Each row of a before or after table is a point. The points were changed in one or more steps. Then noise was added and the rows were shuffled. The steps act on columns, c1 being the first. Name the steps. A step turns or swaps two columns, mirrors them in a line or flattens them onto one, adds a multiple of one to another, or multiplies or shifts one. Angles are multiples of 10 degrees, from the lower column toward the higher: turns from -170 to 170, lines from 10 to 170 but not 90. Use the fewest steps. Two steps may share a column if one is a turn and the other turns, adds or multiplies; they go together, in the order done. Otherwise the lowest column goes first.

Before, 11 rows:
-48 -73 38

22 44 9

-39 -23 -80

27 4 28

-43 -51 -67

-46 -65 15

-1 -34 -6

17 80 36

20 35 22

-11 -7 -59

-30 26 36
After, 11 rows:
-42 -50 -5

-11 -7 -39

-47 -72 85

24 41 -26

21 35 -8

-39 -22 -20

-5 -30 -2

30 6 -12

-27 27 83

16 80 9

-50 -77 110
Steps: add -1.5 times c1 to c3

Before, 10 rows:
-2 45 -5 110

-114 -10 7 24

16 2 50 1

-43 32 20 18

14 35 66 38

-20 -8 163 7

-40 -106 16 6

-12 25 10 -4

5 36 10 22

-15 2 -2 55
After (10 x 4):
111 29 -2 20

-10 -36 -5 24

6 -45 -18 108

19 -1 -13 54

19 12 7 -20

-15 -2 -1 -7

17 -19 -3 -9

20 113 -1 0

45 -24 -4 18

-1 -33 -3 23
Steps: turn c1 and c2 by -170 degrees; flatten c3 and c4 onto the line at 100 degrees

Before:
-10 4 -16 -28 34 -66 -61 -55

-36 -8 -5 37 15 -27 -2 -22

-35 -13 -18 29 5 -57 -30 -33

-9 -52 -19 1 -3 -58 -45 0

-31 -39 46 42 8 43 -17 14

-8 -7 -20 -27 -118 -52 -106 -12

-36 -33 -7 -23 12 -3 8 -34

8 -30 192 173 21 17 -8 -55

-25 22 16 -22 15 -30 -49 -25

51 -46 -13 -9 22 -52 -36 82

-15 -38 88 -9 27 -28 14 -3

34 -41 -6 -19 11 9 8 -55

-35 -31 -17 -28 -22 -66 11 -32

64 35 -24 39 -10 -63 23 45
After (14 x 8):
-36 -12 -18 28 8 -56 -29 -35

-36 -8 -5 37 24 -27 -3 -22

-23 21 16 -24 28 -33 -49 -25

-16 -38 87 -10 43 -27 14 -4

5 -29 193 176 33 17 -7 -52

34 -43 -6 -17 18 8 9 -56

-9 -7 -19 -25 -185 -53 -109 -11

-37 -35 -9 -24 20 -5 8 -35

54 -47 -15 -8 35 -52 -34 85

-7 3 -15 -29 54 -67 -61 -54

-8 -53 -18 1 -4 -58 -43 0

-35 -38 46 38 15 43 -15 16

63 34 -25 40 -15 -65 21 44

-34 -32 -18 -26 -32 -67 12 -31
Steps: multiply c5 by 1.6

Before:
-4 7 -94 64 97 7 35 -5 37

-27 6 -36 -86 34 -31 72 -39 -44

-30 -11 -18 -7 -12 -46 0 1 15

85 -39 -43 39 1 -31 -22 87 5

14 24 -48 52 19 7 -4 33 -53

-22 -17 -23 16 -35 28 16 79 58

45 -43 -36 29 -14 -19 32 -77 -7

104 69 -34 -30 -23 -14 76 -5 25

26 60 -3 -35 -19 -20 55 -17 140

13 33 -85 -49 44 27 -23 12 -32

-38 39 -115 1 -6 13 5 49 -1

-54 -48 -50 4 -29 -36 -30 81 28
After:
-45 41 -112 4 46 11 0 -7 4

16 35 -85 -48 14 29 -23 51 -31

44 -47 -32 26 -82 -13 30 -14 -7

-25 -10 -18 -9 0 -48 0 -10 16

-53 -46 -53 1 80 -41 -28 -27 29

-28 -16 -16 17 82 30 15 -38 58

82 -40 -46 41 90 -31 -27 2 3

106 68 -35 -30 -5 -16 78 -23 28

30 58 -2 -33 -17 -18 63 -17 138

-30 8 -35 -79 -41 -29 73 32 -38

-9 11 -90 64 0 10 35 96 36

12 26 -48 57 33 7 -7 22 -49
Steps: swap c5 and c8

Before:
8 -73 -38 52 81 -4 -30 40 58 -81 2 29

-30 18 70 82 -24 -31 55 -26 -53 -51 -66 -4

-11 62 -29 17 16 52 26 15 20 -12 6 66

68 18 -62 -20 114 -3 32 77 49 37 -29 -48

56 -47 38 -2 79 34 25 -49 28 3 -12 17

-17 -45 44 -17 28 -70 -25 -7 4 7 50 39

-22 31 -74 -30 -26 -51 -5 -26 -47 -12 -41 7

41 24 -40 -17 22 -31 26 -11 -37 26 -86 70

13 37 -45 -39 -6 53 -2 81 -1 37 -73 -3

-23 12 -13 47 14 -60 -19 42 80 16 -85 -54

80 26 -16 6 -18 0 93 30 47 50 25 -1

-21 -52 21 -32 34 -52 76 -48 -6 -20 -2 50

-28 -38 -31 48 68 56 19 21 -31 45 -52 -15
After:
-4 37 -45 -37 -6 54 -1 124 9 37 -76 -1

-45 10 -15 44 16 -60 -17 80 -70 16 -86 -54

-82 22 -62 -20 112 -3 35 115 19 38 -25 -46

43 -42 -30 49 68 52 15 61 -1 46 -50 -14

1 23 -40 -12 21 -32 27 30 54 25 -88 71

-59 -47 40 -5 79 35 22 -9 27 6 -13 15

59 19 69 83 -25 -32 57 16 11 -48 -64 -7

8 -48 46 -16 27 -66 -25 32 -16 2 52 41

49 36 -74 -27 -27 -53 -3 15 12 -13 -40 8

-90 28 -14 5 -18 -1 97 70 28 48 23 -2

-50 -76 -38 50 81 -2 -29 79 -32 -81 2 31

18 -47 23 -33 29 -52 78 -8 -15 -18 -5 47

-9 62 -28 18 15 50 27 54 -23 -10 5 67
Steps: turn c1 and c9 by 130 degrees; shift c8 by 40

Before:
31 61 -5 17 -11 92 9 55 21 -18 3 -29 12 -30

37 39 66 5 25 64 49 48 -49 -11 -47 2 28 -38

-14 117 34 0 22 -99 -6 3 -69 3 83 -16 -20 -5

-68 80 50 50 18 -88 -21 58 -40 2 59 -21 -79 -13

38 18 36 13 -14 41 -30 32 -49 -41 12 21 -24 -67

-19 75 30 47 41 -84 -49 -41 -37 43 38 -29 -113 -27

23 10 1 32 -65 6 -55 -10 80 -1 -39 30 -27 72

-5 -41 -14 63 -65 19 -79 -17 55 52 -27 5 21 16

-6 10 -23 31 -4 25 -81 25 0 -34 -48 -38 -1 21

-43 22 -33 20 -56 47 -53 -25 23 29 -37 52 -17 40
After (10 x 14):
-19 135 30 -40 -49 -84 -53 -79 38 44 -36 21 -69 -54

-13 177 32 3 -21 -99 -15 -9 82 2 -69 -7 -6 -8

-7 19 -15 -75 52 18 -45 0 -28 51 55 64 -1 33

-7 69 -22 -34 -1 23 -83 12 -47 -36 2 37 12 42

-69 139 49 -46 -25 -88 -28 -6 58 1 -40 2 -3 -27

35 100 65 -3 -24 63 33 42 -49 -11 -48 -36 35 -76

38 78 35 -15 11 43 -4 7 11 -40 -48 36 6 -136

22 70 2 -43 58 8 -11 -18 -39 0 81 61 -16 143

31 119 -5 -19 8 91 -16 38 3 -19 23 -26 33 -58

-43 80 -33 -29 51 47 2 -24 -39 29 21 74 -19 82
Steps: shift c2 by 60; turn c4 and c5 by -170 degrees; turn c7 and c12 by -50 degrees; flatten c8 and c13 onto the line at 40 degrees; swap c9 and c11; multiply c14 by 2

Before (14 x 20):
-2 -24 26 77 -5 -58 41 -50 -38 -44 100 -38 2 -10 76 -88 -4 -20 9 -75

18 5 73 -70 -72 12 70 -18 -47 2 56 33 -28 23 -7 -6 11 -55 17 13

13 4 16 114 -16 44 62 -33 -12 -85 -25 19 -19 -13 33 -3 -25 -22 21 -20

-31 32 22 45 -7 -94 31 25 -45 -18 -30 127 -3 61 49 -14 17 2 30 -32

24 -64 33 44 -9 -18 -11 -53 -85 -34 9 -5 -61 12 60 -34 29 12 63 -55

4 59 34 -2 -33 -30 -26 -2 56 -21 23 47 -62 26 -9 -110 18 -2 41 28

-82 -62 10 20 -7 26 88 -7 9 45 -37 5 -15 32 -37 -24 -3 82 17 7

-33 -69 55 8 -21 20 4 -35 -84 33 -59 81 86 -8 -24 -13 12 -52 -6 -131

92 86 80 111 -69 9 35 18 -56 -55 32 -11 -42 -4 -46 -34 32 25 -2 -63

-46 18 -15 -9 -13 30 51 -39 -40 101 6 37 -28 -60 -52 -33 16 8 79 -29

-17 36 36 45 57 -35 67 3 -66 46 -73 29 -15 -34 -20 -89 -13 -60 -6 -33

-58 21 49 -11 56 -66 40 -63 -69 -11 -15 20 -4 4 -53 -30 -56 -13 47 -21

16 -6 74 42 -37 -22 -35 -12 -14 4 -26 -42 2 -12 33 -62 -65 -15 -20 -3

-54 -103 58 19 -88 30 32 35 25 -79 -35 -42 -39 -52 28 80 38 -17 4 19
After, 14 rows:
-30 34 20 46 -5 -97 27 24 -44 -16 -30 164 -1 58 51 -13 20 0 35 -32

-18 38 36 43 55 -39 67 -1 -66 49 -70 33 -15 -37 -19 -88 -15 -60 -5 -33

93 84 83 115 -68 8 32 19 -57 -52 33 -11 -41 -5 -48 -35 34 24 -1 -64

-47 17 -16 -12 -16 27 52 -38 -41 103 5 49 -27 -61 -52 -37 16 8 80 -35

9 58 26 0 -32 -30 -24 -3 54 -19 23 63 -63 25 -9 -110 15 1 43 30

-61 20 53 -10 59 -73 39 -67 -72 -9 -19 24 -2 6 -52 -31 -57 -14 44 -18

12 5 18 118 -16 44 60 -36 -11 -84 -22 25 -17 -14 34 -2 -24 -22 21 -17

-51 -105 56 21 -86 32 31 34 25 -77 -31 -55 -41 -53 29 79 38 -22 6 22

-3 -28 27 78 -8 -59 41 -48 -36 -48 101 -54 0 -6 75 -85 -7 -18 9 -76

-29 -72 57 11 -23 19 9 -34 -86 29 -57 106 85 -10 -28 -13 14 -50 -10 -131

-81 -61 11 17 -5 28 88 -10 9 46 -37 4 -19 33 -39 -25 0 82 19 7

21 -64 36 42 -12 -16 -7 -52 -85 -33 7 -8 -63 14 60 -30 33 9 63 -59

16 -5 73 44 -36 -24 -37 -12 -15 6 -27 -59 1 -12 31 -67 -68 -13 -19 0

20 3 73 -71 -74 10 71 -16 -47 0 57 42 -33 25 -7 -6 9 -56 20 12
Steps: multiply c12 by 1.3

Before, 14 rows:
28 -33 -18 -29 48 45 43 33 19 -21 34 -59 7 15 -11 45 10 -38 -44 23 48
 -45 66 -83

43 66 5 -17 -31 -52 32 -55 46 -36 -31 28 -20 74 4 10 -13 3 -17 6 -21 24
 7 -13

-6 58 40 8 59 -14 10 -76 18 -15 -7 42 25 82 -12 4 -32 50 18 -26 -13 -43
 -8 -40

-45 -9 67 33 39 74 39 20 -41 -37 19 -6 -40 -23 -12 -11 12 -43 -78 0 61
 24 62 -103

-5 67 17 -47 -1 -38 -10 -21 10 -79 -6 20 12 34 -57 59 -51 36 3 11 -11
 -10 -51 -19

-47 -26 11 -53 69 73 42 61 -20 26 6 22 -3 -5 14 71 23 -25 -61 -10 48 11
 49 2

-8 -122 -2 54 16 -1 -6 -18 24 9 2 5 -48 23 -33 -22 -57 -37 99 11 56 -24
 -21 99

14 -126 -45 53 42 -17 -41 3 27 63 15 -5 -16 -30 28 -26 -86 -70 75 19 -21
 10 -44 23

12 -95 -9 60 2 -21 -10 -28 -5 75 72 11 -80 -31 6 -7 -32 -2 129 -4 72 14
 -31 14

32 -141 28 0 9 -8 -68 -68 -6 45 26 -3 -40 0 -29 -3 -37 -17 107 16 -16 19
 7 42

-7 46 -19 -4 37 -57 -48 -23 19 -51 -55 11 1 81 -16 38 3 -9 77 11 10 7 29
 -62

8 36 -29 2 65 -65 -15 -18 55 -66 1 -11 -10 51 -35 37 -23 65 -28 -19 -21
 29 30 4

19 -32 -10 14 47 58 41 40 -18 -18 34 60 55 -19 -44 -6 71 -36 -107 -1 57
 17 21 -59

-16 -30 69 -2 7 40 -13 71 43 17 52 23 4 38 -14 -29 32 -8 -87 16 58 16 7
 -66
After (14 x 24):
-23 2 -3 15 25 58 2 45 -18 -17 33 57 59 -39 -46 -2 71 -36 -103 -1 56 -44
 22 -59

-46 41 36 10 72 -13 2 -76 15 -16 -8 38 26 87 -12 7 -33 52 18 -27 -14 -6
 -10 -41

-33 23 -27 2 39 -66 -6 -19 55 -66 3 -13 -8 58 -33 29 -26 64 -26 -19 -22
 -60 26 6

-7 72 29 -4 -1 -9 0 -68 -6 43 21 -5 -37 -120 -33 -6 -37 -18 108 20 -15
 -21 9 38

-12 30 -18 -28 64 45 5 34 18 -20 38 -57 6 -19 -11 33 11 -39 -44 24 48 5
 68 -85

-47 -6 18 -51 3 -37 0 -23 7 -79 -6 15 13 74 -59 42 -48 36 3 11 -10 11
 -51 -22

2 34 9 -19 -40 -54 0 -60 49 -38 -27 31 -20 92 4 6 -15 1 -16 5 -16 2 3
 -16

-50 83 4 55 28 1 1 -16 20 9 -1 6 -45 -93 -34 -11 -54 -37 100 12 56 7 -21
 101

-27 22 -13 63 -5 -24 1 -28 -8 70 74 16 -76 -99 3 -2 -28 -4 133 -4 70 -12
 -32 15

-87 8 11 -52 49 76 -2 64 -22 23 9 23 -3 -25 13 53 22 -25 -59 -13 45 -51
 48 4

-47 50 -19 -5 25 -61 0 -24 22 -51 -53 13 1 76 -18 26 0 -5 80 12 12 -30
 27 -66

-83 -15 69 31 16 72 -1 21 -40 -41 17 -9 -40 -20 -11 -8 12 -40 -77 2 63
 -43 60 -106

-25 38 -47 51 26 -18 -2 3 27 61 8 -3 -17 -129 27 -22 -81 -72 71 16 -18
 -36 -48 23

-58 50 70 0 -5 41 -4 73 42 17 55 23 4 -5 -11 -23 35 -4 -88 17 57 -15 5
 -65
Steps: shift c1 by -40; mirror c2 and c14 in the line at 60 degrees; mirror c5 and c22 in the line at 160 degrees; multiply c7 by 0; multiply c16 by 0.7

Before (9 x 48):
-10 6 22 -21 6 -62 -25 5 -117 -41 -26 -35 98 -48 -42 -27 32 19 -55 25
 -88 10 -10 15 -19 -55 -9 -48 -45 75 3 -52 -50 47 -15 -60 41 -22 -3 3 14
 -23 23 -35 -11 28 -70 -58

-41 -23 5 -36 66 -2 71 -27 -16 -51 85 55 53 51 34 9 -25 30 -112 56 12
 -60 -7 -51 42 61 -28 94 -77 2 39 -35 -17 -15 72 15 83 -100 -44 -32 -7
 -10 10 9 -24 10 -30 11

-33 6 -2 -38 108 -10 -2 -42 6 -16 1 50 63 -39 35 -20 -21 -9 54 33 -13 20
 -32 -64 -21 44 49 2 17 56 21 -78 107 5 -23 -45 -11 -11 -54 31 -55 6 48
 34 -5 -11 -9 -24

19 -9 -24 -22 -28 -24 24 -4 7 37 -89 -42 18 -55 -41 -2 -72 40 40 11 -23
 -25 69 48 28 43 -43 50 -38 2 12 -1 -8 -56 -53 42 -30 -19 -44 -40 37 -5
 42 -21 -16 66 11 36

-21 -42 -5 61 -38 38 10 -2 96 -60 45 -69 24 36 -7 -34 -1 -3 -46 2 -52 66
 -56 38 -47 -19 -16 -47 25 -13 58 -28 -12 9 27 28 -24 17 -101 -56 -66 54
 -15 57 29 94 -12 55

0 -113 -14 31 -2 -11 -19 4 -59 34 48 -28 -27 -30 12 9 51 -75 14 -56 -40
 28 72 9 -93 83 20 -7 54 26 -16 85 -22 7 66 -93 37 -14 -39 19 23 -77 3
 14 -40 37 39 -54

-4 30 28 14 21 19 7 -25 -4 -54 24 -15 66 22 -66 15 2 14 7 -29 18 73 -48
 -38 -8 -13 50 -45 -34 -8 -7 -8 -78 -58 5 13 31 -24 35 -35 -71 -66 -42
 64 52 -63 -11 50

42 26 -13 -7 25 57 -43 -83 -57 5 -79 -22 -10 -15 -74 -49 63 -76 -18 -15
 20 28 -40 24 36 66 47 9 39 -31 -48 12 -25 12 -12 77 43 66 -13 21 -37 8
 -50 -18 -28 -12 36 16

31 57 -50 -48 51 26 -24 -2 -41 -75 -19 -64 -39 -26 40 7 -20 -20 -47 -62
 25 -27 -2 -59 2 55 55 -2 -29 17 22 -41 -20 63 -21 -18 -4 -36 -57 40 -60
 -53 -27 -9 0 -5 43 121
After:
-33 5 -1 -37 101 -9 0 -42 0 -17 1 53 63 -34 34 -33 -18 0 60 37 -24 19
 -37 -67 -22 48 45 -72 17 58 12 -81 110 -3 -27 -47 -7 -7 -54 37 -54 4 18
 32 -11 -10 -6 -27

-34 -30 3 -32 57 1 67 -107 -9 -28 87 54 58 53 35 98 -53 29 -113 56 -38
 -61 -3 -51 42 55 -30 -28 -68 -1 38 -39 -17 -17 82 12 83 -100 -53 -31 -7
 -7 -19 13 -33 12 -33 7

-19 -40 -10 60 -19 37 14 36 102 2 48 -70 35 37 0 -51 -59 5 -40 -2 59 67
 -58 42 -48 -13 -16 -21 28 -18 57 -23 -11 12 23 23 -23 9 -101 -50 -56 53
 -42 56 24 95 -13 49

42 29 -7 -9 15 57 -42 -64 -58 65 -84 -19 -17 -18 -75 0 10 -75 -15 -15
 -25 30 -38 24 38 66 45 -154 45 -34 -42 17 -29 11 -3 81 45 60 -16 17 -39
 12 -85 -24 -32 -15 29 13

34 61 -52 -44 33 28 -30 3 -37 -20 -15 -60 -41 -20 33 5 -72 -19 -50 -71
 -42 -32 -4 -63 3 55 56 -8 -36 18 30 -47 -21 62 -23 -15 -3 -34 -56 37
 -52 -58 -61 -13 -3 -1 46 124

2 -117 -8 38 15 -11 -21 16 -57 45 44 -26 -28 -30 19 37 35 -72 12 -60 38
 32 77 1 -93 78 24 6 58 27 -18 86 -24 10 67 -99 38 -18 -38 22 23 -80 -35
 12 -45 35 40 -53

-2 33 30 11 11 17 8 25 3 8 25 -20 66 22 -63 45 -48 7 12 -27 -25 80 -55
 -36 6 -16 53 -66 -34 -8 -7 -12 -78 -61 14 15 29 -29 29 -36 -67 -68 -77
 61 47 -65 -19 53

-8 11 25 -26 35 -63 -28 47 -123 31 -25 -28 92 -54 -32 14 -48 10 -63 19
 75 5 -6 16 -20 -57 -5 -6 -43 61 0 -52 -47 44 -10 -64 48 -22 -12 2 12
 -23 -13 -36 -18 31 -70 -60

18 -7 -16 -17 -15 -27 26 -49 4 -76 -88 -41 21 -60 -41 -31 35 42 50 17 35
 -21 74 45 27 38 -47 16 -41 3 4 2 -11 -63 -57 44 -29 -13 -53 -38 43 -11
 18 -18 -18 62 12 37
Steps: mirror c5 and c21 in the line at 170 degrees; multiply c8 by 2; turn c8 and c28 by 70 degrees; swap c10 and c17; add 1 times c37 to c16; shift c43 by -30
